Each point is reached from the start by the listed moves, each made 0, 1 or 2 times, or once backwards (-1), plus a little noise. Say if it took an odd or an even number of moves. Then give how often each move was made.

Moves:
(1): 9  -15  7  -9  2
(2): 16  16  3  6  -11
(3): -12  -6  23  10  1
Start: -1  -3  -6  8  -3
Points:
-4  -24  23  8  1 -> even (1, 0, 1)
-22  -60  50  2  14 -> odd (2, -1, 2)
-7  2  43  34  -11 -> odd (0, 1, 2)
5  -28  -25  -16  9 -> odd (1, -1, -1)

Moves:
(1): 17  7  0  4  5  9  6  3  3  -1  -11
(2): -3  15  0  -4  -5  -14  6  -1  1  0  1
(3): -3  -6  23  -4  1  -3  4  -7  7  -7  -2
(4): -6  -2  5  13  -1  0  8  3  -8  -6  0
(5): -2  12  3  3  19  2  -10  4  1  6  4
(6): -5  5  -2  1  -2  14  2  -5  5  0  5
(7): -5  -6  -3  -4  9  0  20  2  5  12  1
(8): -4  3  1  -6  -1  9  -3  21  6  -6  -3
(9): -3  -1  -8  12  1  -3  -4  -3  18  2  -4
Start: -3  9  1  1  -4  3  -11  -6  6  -7  3
Points:
4  34  29  3  -39  -11  6  6  11  -45  -15 -> even (1, 2, 1, 1, -1, 0, -1, 1, 0)
-11  28  14  28  27  34  -47  1  -2  -12  13 -> even (0, -1, 0, 1, 2, 1, -1, 0, 0)
-18  23  23  0  27  29  -60  -42  19  0  31 -> even (-1, -1, 1, -1, 2, 2, -1, -1, 0)
-24  -6  33  -12  -9  -13  43  -3  57  -8  -6 -> even (0, 1, 2, 0, -1, 0, 2, 1, 1)
31  42  -17  8  -27  33  -11  -22  43  -18  -18 -> odd (2, 1, 0, -1, -1, 2, -1, 0, 1)

Moves:
(1): 19  -5  0  4  -1  2  -1  -1  6  -4  -4  -4  -2  -2  4  7  -5  0  5  7  4  0
(2): 6  10  2  -5  1  -7  3  -4  3  -3  1  4  2  -5  6  3  -1  3  3  0  -1  6
(3): -8  -5  10  -3  -3  0  -6  3  2  1  6  1  -4  2  4  -1  0  -6  4  0  1  -1
(4): -4  4  6  10  -1  -4  3  3  3  -4  -3  -3  6  -1  4  -1  2  -2  -5  -5  5  -5
(5): -1  -3  9  7  19  1  3  -3  4  6  -6  1  -4  1  2  3  0  1  3  4  4  -6
(6): -1  -1  -2  1  0  12  3  -8  -4  -5  0  -1  1  2  2  4  -1  -4  7  -1  -1  7
(7): 1  -4  1  -4  -5  -6  9  -2  7  -6  3  2  -6  -7  -1  -5  1  -4  -6  0  2  13
(8): -2  2  3  0  12  6  3  11  9  -6  -5  -5  4  7  -4  8  -4  3  -6  3  -2  0
(9): -2  -2  -8  -2  -2  2  -4  -7  14  -2  -2  1  7  3  -2  -4  -2  -6  6  -1  0  -1
(10): -4  7  2  -4  -7  4  6  7  2  13  0  -2  0  -1  -4  -1  1  2  -1  -4  5  2
(11): 7  4  -9  4  3  2  0  3  0  0  13  0  -2  6  1  -2  2  -4  2  -5  0  -5
(12): -2  0  1  2  -5  0  -4  -3  3  0  1  10  -2  1  -2  2  -3  5  -2  -5  4  0
(13): 3  -9  4  -4  1  5  2  2  -3  1  3  5  12  5  -2  -3  3  1  -2  0  1  1
(14): 3  1  7  -1  -1  -2  8  4  -2  3  -6  -2  -5  21  3  -7  -5  5  1  -2  2  -4
(15): -2  -3  -7  5  2  -2  0  7  2  0  -4  3  1  6  12  2  3  4  -2  12  3  1
(16): 1  -2  2  2  -1  -9  8  -4  5  1  1  -5  0  1  1  17  -3  0  -1  3  -4  -1
(17): 5  0  -1  2  -1  0  -2  0  -1  -3  -1  0  -4  3  -1  1  12  2  3  -1  0  1
(18): -3  -4  0  5  3  2  0  -2  1  -3  5  -6  1  0  -6  -3  0  15  1  2  3  1
(19): -6  -4  2  2  -2  -6  7  11  -2  -5  -3  3  4  -3  -7  -3  -3  0  13  -3  -5  -1
(20): -1  4  1  4  -1  1  3  -3  -1  0  2  2  1  0  -4  0  0  -3  -1  10  -1  1
Start: -3  -1  3  1  5  -1  -3  10  -4  -5  -10  4  -6  2  -4  5  -6  5  3  -1  4  10
Points:
3  20  25  18  -33  -8  -10  6  16  24  -28  14  -11  -11  19  25  -31  17  13  12  36  6 -> even (2, 1, 1, 1, 0, 0, -1, -1, 0, 2, -1, 2, -1, 0, 1, 0, -1, 0, 0, 1)
37  -22  41  21  60  21  24  -15  0  -36  -41  -4  -18  12  -19  38  -42  57  37  20  6  25 -> odd (2, 1, -1, -1, 2, 2, 0, 1, -1, -1, -1, 1, 0, 1, -1, 0, 0, 2, 1, 0)
-14  34  13  5  -3  -32  32  23  24  -10  14  -22  -32  58  24  24  14  37  -9  39  11  33 -> odd (-1, 2, 2, 0, -1, 0, 1, 1, 0, 1, 1, -1, -1, 2, 2, 2, 2, 2, -1, 2)
20  -7  -8  43  1  3  -57  4  -21  -7  7  20  -44  21  9  -3  21  31  4  14  27  -17 -> odd (1, -1, 1, 0, 0, -1, -1, -1, -1, -1, 1, 2, -1, 0, 1, -1, 2, 1, -1, 1)

Moves:
(1): 3  2  -5  -5  -4  5  7  -6  -7  1  0  -1  14  3  6  0  -9  4  1  -11  -2  -8  9  -2  5  -2  -6
(2): 5  -1  3  -3  -5  -1  3  -2  2  3  10  -11  -8  8  -5  -1  -3  -15  1  -2  0  -9  -6  3  2  3  -4
(3): 11  -1  7  0  5  13  9  7  -6  4  -3  -4  -3  1  -3  -3  -5  0  -6  2  -2  5  -2  0  -3  -7  7
(4): 2  -5  3  3  -2  1  -3  2  2  3  1  0  -3  2  -10  -3  -8  5  7  -5  1  0  -4  0  -5  4  4
(5): 8  -3  -4  -4  9  -5  0  0  -1  5  -1  9  1  -3  -1  2  -6  -3  -6  -1  -5  -4  0  1  5  -2  -1
(6): 3  6  1  1  7  0  -7  0  -4  -1  2  7  -1  0  -1  -3  4  6  2  0  -2  -8  -4  -3  -9  2  8
(7): -7  -1  3  9  0  1  3  -2  0  1  -8  2  -6  0  7  -12  -6  1  2  -5  -1  1  5  -2  2  1  1
(8): 8  6  -4  2  -14  -4  6  -3  -3  -1  6  8  4  -8  -4  -8  1  0  -2  -7  -5  3  0  4  6  2  -1
(9): -3  -5  2  1  -2  1  3  1  8  1  10  -1  1  1  -1  1  -6  1  8  3  -3  -2  3  -1  11  -6  9
(10): 6  -3  -4  10  2  -2  -2  8  -4  10  14  4  7  -1  6  10  4  2  -9  -10  -5  0  2  6  -12  14  0
(11): -7  -1  -1  4  6  4  3  -4  -12  -5  5  8  7  4  8  -1  -1  4  2  -4  4  1  -7  10  4  -3  -6
(12): -1  8  7  4  -9  -8  -10  -2  -12  0  -1  9  8  6  -3  -8  -7  -6  -6  -4  2  -1  1  -7  -3  -3  2
(13): 1  -3  5  3  2  1  -2  -4  1  2  0  -7  10  -6  -1  -7  4  -1  4  -2  -5  2  -10  -4  -1  -1  3
(14): -5  1  1  -2  1  3  6  3  -9  2  3  2  0  7  -9  2  4  1  8  -4  -13  6  7  -7  -8  6  0
(15): 12  6  -1  8  -3  -2  3  6  -4  -8  2  10  2  8  8  2  -10  -1  0  8  5  -6  -4  5  -3  0  -6
(16): 0  2  3  4  -6  3  1  -2  2  7  1  2  0  -10  2  3  -1  -2  -3  -2  1  -1  -9  -1  3  -3  2
(17): -5  7  1  -3  1  -7  7  -2  0  1  1  0  1  -4  3  -4  3  4  2  0  7  2  1  -5  1  -6  -3
(18): 0  9  -1  -6  -4  -6  -5  -3  -3  3  0  -14  6  4  -4  4  2  8  8  4  -5  5  0  5  4  0  -2
(19): -1  -4  7  -6  -3  1  -2  7  -3  0  2  2  -4  3  7  -7  -1  -3  3  -3  2  -3  0  -2  2  2  -2
(20): 4  1  -1  -5  0  -1  -3  -3  -2  -3  3  -1  4  -6  3  -2  -6  2  4  7  3  0  1  6  -7  -4  4
(21): -5  5  -8  -8  1  -2  2  4  0  -5  0  -2  5  1  5  5  -8  3  -1  2  3  9  -1  -3  11  7  9
(22): 0  3  1  5  4  3  -1  -4  6  -1  7  5  2  -4  7  1  -6  3  0  -6  -6  3  8  -4  3  0  -5
(23): 0  8  3  5  11  -4  -6  14  -10  -1  1  -8  2  -16  5  6  5  -5  -5  1  -1  -5  7  3  -2  -4  -2
(24): 8  3  -5  -1  8  -2  0  -5  4  8  -7  10  1  1  -7  -6  -1  -4  6  -8  7  -3  2  4  0  8  3
Start: 9  2  11  6  3  8  -8  -4  -1  -2  8  3  2  14  1  2  4  -6  9  4  -3  1  2  5  -4  2  4
Points:
-1  -1  39  -3  20  21  -35  5  -50  17  4  39  6  48  9  -38  -3  -36  -2  -21  5  5  -44  -19  -41  44  60 -> odd (-1, 1, 1, -1, 0, 2, 1, -1, -1, 1, 1, 2, 1, 1, -1, 1, -1, -1, 2, 1, 2, -1, -1, 1)
50  17  35  60  -22  5  -16  26  -5  3  52  14  24  -36  -21  -12  -17  -21  50  2  -20  -5  -29  28  -11  6  36 -> even (-1, 0, 0, 2, -1, 0, 0, 2, 2, 0, 0, 0, 2, 1, 2, 2, -1, 0, 0, 1, 0, 0, 2, 1)
33  -35  23  14  12  56  28  24  16  5  25  2  -14  4  14  33  -39  -9  2  39  36  -9  -36  43  14  -36  31 -> even (0, 0, 2, 1, 0, -1, -1, -1, 2, 0, 1, -1, -1, -1, 1, 2, 0, -1, 0, 1, 0, -1, 0, 0)
